Each row of a before or after table is a point. The points were changed in one or more steps. Then noise was added and the rows were shuffled. The steps act on columns, c1 being the first. Name the steps. A step turns or swaps two columns, mirrors them in a line or flattens them onto one, adds a multiple of one to another, or multiplies or shifts one. Angles are multiples of 10 degrees, from the lower column toward the higher: turns from -170 to 170, lines from 10 to 170 but not 90. Use the fewest steps. Two steps may share a column if one is a turn and the other turns, adds or multiplies; they go together, in the order done. Otherwise the lowest column goes first.
(in the rows, 128 means zero)

Before (9 x 2):
[[107 143]
 [ 99 152]
 [102 167]
 [125 116]
 [106 108]
 [100 113]
 [162 219]
 [109 129]
 [230 101]]
After (9 x 2):
[[118 149]
 [104 167]
 [111 157]
 [131 121]
 [133 119]
 [166  65]
 [127 128]
 [ 98 182]
 [125 138]]
Steps: flatten c1 and c2 onto the line at 120 degrees

Before (11 x 4):
[[166  86  77 155]
 [ 97  96 111 249]
 [ 95  99 134 156]
 [116  91  91 158]
 [ 91  77 139 119]
 [135  93  98 125]
 [115  91  90 124]
 [147  86 117 179]
 [109 135 114 195]
 [104  74 144 145]
 [ 94 130 133 121]]
After (11 x 4):
[[123 178  86 131]
 [113 174  96 127]
 [113 121  79 127]
 [127 143  82 129]
 [ 82 134 105 131]
 [144 122 115 125]
 [158 145 114 127]
 [132 156 100 129]
 [ 72  90  88 129]
 [ 96 119  96 131]
 [114 124  74 134]]
Steps: turn c1 and c2 by -140 degrees; turn c2 and c3 by -50 degrees; multiply c4 by 0

Before (11 x 8):
[[199 127 119  90 129  93 103 153]
 [144 113 132 131 169 129 137 171]
 [196  94 103 151  98 128 145 151]
 [ 72 157 161 121  64 159 121 108]
 [107 163  64 153 135 139 117 150]
 [ 77 151 137  75 114 155 125 131]
 [133  98 137  69  98 104 142 137]
 [ 69 165  94 123 131 149 186 172]
 [215  84 133  75 143 152 174 121]
 [141 157 138 107 125  71 124 109]
 [183  66  93 137 131 120 130 118]]
After (11 x 8):
[[ 80  86  65 122 140  38 145 119]
 [ 63 124  97 142 128 106  85 154]
 [118 115 111  65 172 111 131 168]
 [179 150  81 161 110 149 141 129]
 [ 83 154 110 128 124 158 118 106]
 [103 103  86 178 100 137 140 138]
 [183 156 139 190  60 152 146 107]
 [167 166 135 152 133 143 204 173]
 [ 85  72 149 153 131  90 112 121]
 [155 161 166 168 133 138 124 151]
 [ 85  94 174 181  95  73 118 152]]
Steps: turn c1 and c7 by -20 degrees; turn c1 and c6 by -130 degrees; add 1.5 times c5 to c3; turn c3 and c4 by -110 degrees

Before (10 x 11):
[[226 171 105 144 110 220 176 139 200 125  77]
 [119 142 158 139  74 144 120 149 140 135 121]
 [156 140 110 126 110 162 110 159  96 154 146]
 [154  64 133 154 118 123 129 161 115 109 170]
 [188 144 131 213 154 101 113 205 129 161  93]
 [166 106  91 102 121 108  80 145  85 116 130]
 [162 144 105 134 179 102 113 134 123 150 116]
 [149 143  93 188 109  90 118 180 112 149 136]
 [129 126 105 103 133 137  97 169 139 120 139]
 [149 119 139 123 136  95 151 184 152 169 103]]
After (10 x 11):
[[151 118 143 132 137 179 157 183 147 169 144]
 [116 143 115 122  76 174 123 149 140 137 146]
 [222 170 184 103 107 235 184 138 192 124 138]
 [124 125 136 108 135 204 102 168 143 120 109]
 [157 137 124 114 110 213 103 156  97 152 111]
 [186 146 152 200 151 216 114 203 128 162 148]
 [153  64  94 214 120 171 132 160 117 110 110]
 [162 143 148 116 178 107 114 136 124 147 122]
 [150 145 143 173 108 170 117 181 117 143 105]
 [167 103 147 124 121 131  69 147  97 112 108]]
Steps: add -1 times c2 to c4; turn c3 and c11 by 130 degrees; multiply c11 by 0.7; add 1.5 times c8 to c6; turn c7 and c9 by -10 degrees

Before (13 x 14):
[[ 95  92 120  95 115  64 179  98 182 136 142 137  90 132]
 [130 123 109  89 128 220 130 133 178 145 107 140 149 180]
 [188 184 119 172 138 135 183  94 153 123  86 157 163 146]
 [158 178 135  99 113 154 122 117 160 129 155 121  97  81]
 [132 169 127 113 119 100 160 114 136  78 120  90 132 160]
 [161 113 125 164 159 133 122 138 152  61  71 167 126  83]
 [174 130 110 162 148  81 143 102 174 132 154  88 210 144]
 [102 144  70 151 133 149 166 212 134 117 118  89 124 165]
 [ 95 152 108 121 138 182 102 121 147  65 140 139  22 147]
 [ 77 155 109 124 130 102 101  81 130 156 118 132  91 123]
 [155 216  46 106 103 165 175  69 133 126 143 131 151  87]
 [159 119 165 153 120 144 203 136  86 123 157 142 177 125]
 [149 149 119 113 164 148 194 128  96 144 124  82 113 146]]
After (13 x 14):
[[153 185 139 152 123 160 117 112 161 121 150 145 102  75]
 [161 129 116 143 142 143 205 139  92 111 173 129 175 147]
 [128 111 135  65 133 220 128 127 180 150 109 103 151 128]
 [152 223 193 148 121 164 182  66 134 115  84 132 155  83]
 [ 97 142 158 115 122 155 166 207 130 119  66 155 124 176]
 [130 168 111  85 121 106 160 114 134  78 104 156 130 143]
 [147 133 115 107  86 157 192 123 102 137 100 169 112 128]
 [ 94 146 156 104 114 176  95 121 151  76 130 117  25 142]
 [162 111 115 194 101 128 121 139 156  55  98  65 130 129]
 [189 172 124 138 103 133 188  90 152 105 107  79 157 173]
 [ 78 152 136 125 124  97 102  76 119 173 106 123  91 123]
 [105 100 142 102 157  71 169 100 187 150 131 119  84 111]
 [170 125 141 136 108  82 140 104 173 116 117 174 206 173]]
Steps: add -0.3 times c1 to c10; mirror c2 and c5 in the line at 170 degrees; turn c11 and c12 by 150 degrees; turn c3 and c11 by 140 degrees; turn c4 and c14 by 50 degrees

Before (13 x 20):
[[125 101 154  81  34 122 145 125 116 145 173 118 137 135 129 117 106  95
  128 121]
 [ 81  70 179 159 133 142 140  88  98  88 106  94  72 144 108 153 113  94
  105 135]
 [167 156 104 144 107 146 113 142 127  88 144 148 147 170 156  78 147 110
  188 188]
 [103 104 121  64  81  86 111 107 127 132 148 143  76 130 158 125  80  81
  122 137]
 [109 129 116 104  40 102 132 117 133 134 120 106 119 107 164 104 108 109
   70 148]
 [125 196  99 108  89 161  84 157 182  71 199 121 154 172 136 114 114 127
  160 187]
 [138 116 107  98  78 144 108 158 165 120 178 123 133 156 207 111 115 159
  144 141]
 [108  81 161 174 104 119 149  87  52 106 128 119  86 119 117 132  31 120
  107 149]
 [137 108 138 145 140 111 167  73  64  72 129  86  88 116 118 148  84 102
  107  92]
 [146 123 121  78  52 155 109  92 147 134 114 141 122 145 149 162  86 115
  113 136]
 [117 146  76  88  34 160  78 144 108 111 184 140 125 164 179 135 142 113
  127 154]
 [178 178 118 193 132  86 120 148 124 127 199 159 132 173 118 123 167 170
  154 186]
 [ 94  83 140 135 117  89 175 133  56 115  77  89  89 121  99 175  68 115
  125 126]]
After (13 x 20):
[[163  97 161  79 208 116 162 145 116 121 167 121 126  71 124 116 105 123
  124 137]
 [201 167 105 125 168 140 140  82 124 144 142 152  79 154 156  78 141 109
  194  89]
 [168 207 104  97 188 170 112  46 178 147 194 122  82 134 137 107 108  96
  159  92]
 [145  74 161 165 135 123 154 132  54 173 127 118 150 109 116 125  29 137
  103  89]
 [116  75 179 170 133 135 165 116  93 194 108  92 171 150 101 150 117 121
  105  99]
 [150 131 113  95 177 104 144 143 132 139 120 109 126  52 159 104 112 126
   76 105]
 [140 117 118  58 166  90 167 148 128 137 147 138 170 102 161 124  72  93
  123  97]
 [215 172 119 187 153  83  93 111 123 117 201 160  94 156 119 123 169 139
  154  86]
 [168 113 109  92 179 147  97  98 160 115 170 118 116 113 208 117 121 127
  149 121]
 [157 154  73  95 227 159 113 103 110 132 177 142 115  91 182 140 148  75
  129 109]
 [135  73 142 154 133  79 161 106  62 137  75  87 165 118 103 180  68 158
  124 110]
 [187 127 114 105 197 154 126 146 141 151 109 143 129  99 150 163  81 105
  117 117]
 [182 106 144 151 107 104 170 103  61 220 126  89 179 125 118 147  90 151
  108 141]]
Steps: shift c1 by 40; turn c7 and c18 by 60 degrees; add -0.3 times c18 to c2; add 0.5 times c16 to c4; mirror c5 and c14 in the line at 70 degrees; multiply c10 by 1.3; turn c8 and c10 by -130 degrees; turn c13 and c20 by 150 degrees
